Each row is a point. A path goes straight from each point to the next, and from the last back to the first. The post is the endless flat space through its rows: a point in 2 columns, a line in 3, a plane in 4, and so on, so that a path can go around it. Count how often the path circles the post. Going back the other way cancels.

Post, one row:
[[-18 -10]]
Path (30 x 2):
[[-36 -54]
 [-61  -1]
 [-56 -39]
 [-11 -58]
 [-15 -42]
 [-68 -28]
 [-43  15]
 [-46 -53]
 [-13 -63]
 [-27 -44]
 [-69  -5]
 [-15  59]
 [ -4   2]
 [ 18 -13]
 [-18 -58]
 [-42 -30]
 [-25  26]
 [ 14  73]
 [ -3 -15]
 [-16 -31]
 [ -6 -35]
 [ -4 -14]
 [-22 -87]
 [-39 -46]
 [-20 -74]
 [-68 -43]
 [-25  28]
 [-27  63]
 [  5   4]
 [ 11 -39]]
Times around: 3

Post, 3 rows:
[[ -7   0  24  44]
 [  7  48   1 -51]
 [ 26  14  -7 -11]]
Path (31 x 4):
[[  3 -22  61  93]
 [-18  27  51 -86]
 [-10  25  -9 -52]
 [  1  46 -60 -70]
 [ 12  -1 -42 -36]
 [ -8   0   3 -38]
 [-23   2 -39  -2]
 [ 26  37 -51 -13]
 [ 44  32 -55 -42]
 [ 21  31  10  18]
 [-32  73  72   1]
 [ -9   8  41  17]
 [ 15 -23  -2 -29]
 [-21 -24 -58  -6]
 [  1  51 -33 -34]
 [  3  -7 -23  20]
 [ 19  43 -95 -60]
 [ 17  82 -15 -88]
 [ 82  26  26  11]
 [-14 -32  78  59]
 [-22   9 -33 -92]
 [ -2  -4 -27  -4]
 [ -4  20   6 -35]
 [-31  12  85  41]
 [ 18  51  38 -12]
 [-22  22  59  51]
 [ 46   8  45 -34]
 [-65  23  52  21]
 [-12  11 -47 -38]
 [-11  42  -9   8]
 [  9  17  36  66]]
Times around: 3

Post, 7 rows:
[[-25  -7 -30 -51  73  45  69  14]
 [ 15 -37  36 -59  22 -17   9  -2]
 [-17  -5 -12  -5 -81  -9  32 -25]
 [ -4  -4 -28  17 -39 -24  -3 -18]
 [ -3 -29  24 -33  -9  -6 -30 -44]
 [  7  22  13 -12 -28 -23 -21 -13]
 [ -3   0   0   6   7  29  -6  14]]
Path, 27 rows:
[[ -8   4  21 -84 -47 -20  31 -25]
 [-11 -17  26 -59 -56 -62  41 -21]
 [-15  51 -25  -7  16 -18  19 -10]
 [-28 -18  19 -80  28 -45 -39 -79]
 [ -7 -21   3 -74  38  29  32  30]
 [ 19  -6 -22 -10 -69 -19 -43 -39]
 [ 31  23  56   0 -24  -6 -18 -16]
 [ 17  -3 -45  44  61 -23  53  54]
 [  4 -58 -56  35  27   0 -16 -43]
 [ 21  60  11 -73  33  -3  28  26]
 [ 12  31  21 -50  95  26  18  10]
 [-17 -43 -54  38  14  -6  65  -5]
 [ -6 -25  32   3 -67 -54 -41 -33]
 [-51 -47  -4 -28 -79  13  44  -2]
 [-29 -34 -38 -29 -31  10 -20 -42]
 [ 30 -83 -36  -6  18   9  -6   4]
 [ 20  -7  35 -83  14 -36  65  -9]
 [-12  -1  37   5 -12  15 -40 -71]
 [ -1 -59 -33  45  -3   6 -17 -36]
 [ 27 -24 -18 -50 -23  -6  42  23]
 [-34 -20  16 -66 -13  25 -35 -52]
 [-20  -2 -43 -10  17  46 -73 -57]
 [-15  59 -45  24   1  33 -37 -46]
 [  5  -7  34   1 -15  12  -9 -14]
 [ 19 -79  50  -1 -26 -28   4  -1]
 [ 19 -32  10 -19  51   3  15  12]
 [ 32  -7  -3  11 -49 -10  -2  26]]
Times around: 1

Post (11 x 12):
[[  3 -43  -2 -63   0  -4  24   2 -17  12  33 -10]
 [-40   7 -20  -9   1 -33  20 -38  21 -33 -16  37]
 [ 24  -3 -20   0   0  -2 -30  16   2   4  20 -26]
 [-36  -4  -3  -2 -21  38  43 -53  -3   1   0   4]
 [ -3   2  19  -6  30  -3 -11  37 -11  23  -4  -5]
 [-37 -31 -12  12  -4   9 -16 -41  33  -2 -19   1]
 [ 26 -31  23 -25 -10 -22  40  30 -10  15  14  -3]
 [-43  28   9  16  42  -8  36 -72  -3 -18 -24   3]
 [-21 -15  -1   5 -26  16 -12  23 -24   2 -35 -11]
 [-43  -8   5   7 -30 -28 -21 -23   3 -14   9  22]
 [ 10   9  -3 -39 -31  -5 -10  18 -13  46  20 -37]]
Path (27 x 12):
[[ -6  12   1 -18 -43  -8 -33   9  47  50  -4  -8]
 [-44  -3  23 -10   4   8  39 -27 -42 -22 -23  33]
 [ 15  33 -44   3  13 -58 -24 -26  -7 -18  40  18]
 [ -8   2 -72 -29  -3 -55 -51  40  11 -12  38  -2]
 [-14   6  33   2  24  18  31   9 -31  35  10   8]
 [-21 -14   2 -37 -15 -18   2 -31 -26  -1  21  21]
 [ 11   3  28  60  -2  43  32 -33  13 -11 -13   3]
 [-10 -46  37 -14  24 -20  33 -54 -13 -15 -14 -11]
 [-20 -62  19 -42 -16 -13  -4 -12 -32  36  19   7]
 [-95 -17  16 -49  35 -42  40 -59 -22  12  -2  24]
 [-43  27   1  38  30   8  -6 -56   0  17 -34 -18]
 [-19   0  24  -3  29  20 -17 -58 -32  32  18 -43]
 [ -2 -13  39 -53  44 -24 -27 -17 -27  13  11 -16]
 [ 16   1 -11  -1  23 -33   8 -32  26  -5  17  12]
 [-45 -18  -4  13 -24  20 -11 -10 -32  16 -43 -21]
 [ 16   2 -11  29  38  30  10  47  10  -2  29 -31]
 [ 39 -31  -7  -6  18 -18  40  18 -17  10  51  -9]
 [  6 -89 -11 -46 -14   6  35 -22 -11   2  13  -4]
 [-15   0   8 -36 -19 -14  16   5 -40  -9 -27  20]
 [ 35 -11   1  -5 -14  17  -6  -9 -32  11  17  -5]
 [ 35  -5   4   0 -30 -40   8   7  28  33  43 -10]
 [ -8 -21 -36 -11   3 -23 -25 -40 -18  -2  -2   1]
 [-21   5  -3 -13  -7  -6  14 -79  21   2 -34  13]
 [-30  27  30   1  20   6  21 -44  -4  39 -37 -12]
 [-65 -39 -29 -58 -27  -3 -36 -27 -22  32 -14   6]
 [-31  -3  10 -76  51 -23  32 -24 -18  35  31 -15]
 [-58 -36   6 -74  -8 -43  -9  30   5   1  19  30]]
Times around: 1

Post (17 x 18):
[[-42  -3 -30  34   1 -10 -23  17   3   4  -2 -22  -8 -11  -3  36   6  10]
 [  3  18   3  -7   7 -24  20 -19 -13  36 -31 -29  -6 -63 -12 -26   2  29]
 [ 48 -19  30  -1 -12  37  -7   2  42   2 -19   2 -10 -68 -38  27 -28  26]
 [-44 -28  36  -4  27  -8  -2  -8 -14   5 -20   6  35  12   3  -9 -36 -22]
 [ 26 -14  11 -27 -10 -12   5  35  14  -3  -3  -7 -28 -12   3 -13   6 -15]
 [  9 -27  31  35  -3 -20  -5 -49 -22 -11 -26  47   9  28  39 -53 -40 -47]
 [-15  17 -38 -11  41 -38 -26 -15 -26 -12 -25 -12  36   1   2  -6  -5  36]
 [-14   9  17  -4  -2 -13   9  18  15  13   6 -17  -5  27   3  39 -14  54]
 [ -7 -38   4  -1 -17   9   3 -11  -1  15 -29 -19 -32   8  -5  10 -47 -18]
 [  5 -53  24  33  -1  16   2   8 -15 -23   3  20  12   6  -5  -5  14  27]
 [-44  30 -17 -37  18   3  13 -24 -42 -11  18   6 -10   0  18  23  23  -4]
 [ 15  -2  24 -40  24  31  31  -9  32   6 -16 -36 -44 -10 -21 -11  -4  -1]
 [-23  -5   8 -14  43  18  22  28  -9 -16  49 -37   2  20 -17  69 -35  12]
 [-43  25 -20  12 -58 -41  -2   6  64 -38  21  -8  13 -13 -40  48  10  37]
 [ 26 -17  -7   8  35 -19   9  -2  31 -48 -33   2 -13 -10  61  41 -13  12]
 [-12  -2   5 -14   6 -52   6  -8  -2  -6  23  -9 -56  19 -10  42  43   8]
 [-19  41  28 -15  -1 -39   3 -21 -30  -9 -39  -4 -23  27  -9  -7  20  10]]
Path:
[[  3 -21  48 -41  28 -34   5   8  -5   8  -1  10 -19 -23 -16 -11 -17  -5]
 [-35  11  16 -38  31 -17 -41 -16 -44  -1 -22  18 -24  -1   8  -7  16  12]
 [-29  17  30 -13   0   8  43 -17 -40  -4  -9  -1 -52  55  -1   4 -10  14]
 [ 12  23 -40 -24  -8 -29  21   4  13  -6  13  25  18  -2  38  -1 -14  12]
 [-25  19  12  -9 -26  -6 -37  13  -9  20 -16  14 -12  -2  -2  51  40  42]
 [ -8 -46   4  12  27   3  48  55   5 -36  48 -54  28 -18  17 -24 -29 -33]
 [ 56   5  12  30   0  12  24   7  16 -10  47  12 -48 -29  57  88 -13   7]
 [-60  -5 -12 -46   3 -28 -13  16 -53  21  33 -21   0  18  14 -31  41 -38]
 [-42 -11   7  -9  33   1  42  -3 -48 -21  24 -26 -31 -14 -14 -10  49  13]
 [-28 -19  23 -26  44 -42  21 -18  19  -3 -12  28  14  20  41  12  11  31]
 [ -4 -17  22 -25  35  -8   1 -15 -17  -3  -5  21  42 -18 -15   0 -18  -1]
 [-28  10  23   5  -9  45  19  27  80 -13  16 -13   4  55  18 -19  36  33]
 [-40 -31  49   9  40 -38  11 -51  20 -23 -56  -7   6  23  55 -34 -25  26]
 [-95  17 -58  35   5 -81 -22 -40 -11   8 -21 -20   3  15 -12 -11   2  17]
 [-17  -7  36 -28 -11  19  36  15  11   7   1  30  -1  -3  35  67 -15  29]
 [ 11  -7 -27 -27   0  25  -2  13 -20  19  33   4   2 -28  -4   7  -1 -27]
 [ 29  25  20 -31  23 -28  -9 -11  25 -30  -7 -36 -18  40  -5  27 -20  36]
 [ 11 -19  34 -21  39  19   1 -28  -5 -31  25 -10 -59 -57 -60   1  -5 -78]
 [  1 -25  71  26  -1  14  50  -8  18 -30  -6  -1 -41 -30  -9 -29  -5  -8]
 [ 28  -5  23  26  25 -64 -23  91 -30  -4  63 -36   9 -34  12  13  44  -5]
 [-41 -20  44 -17  16   7  -9 -13  34  62   0  -6  68   0  -1  32 -30  39]
 [-33  24  24   8  46 -51 -27 -16 -29  -3 -23   6   1   0  13  13  44 -13]
 [ 18 -13  87  13 -38  17  26   8  10 -27  54  10 -38 -55 -16  43  20  -9]
 [ -1 -35  10 -14  27  23  40 -15 -22  19  25 -18   9 -35 -22  -3 -74  10]]
Times around: 3
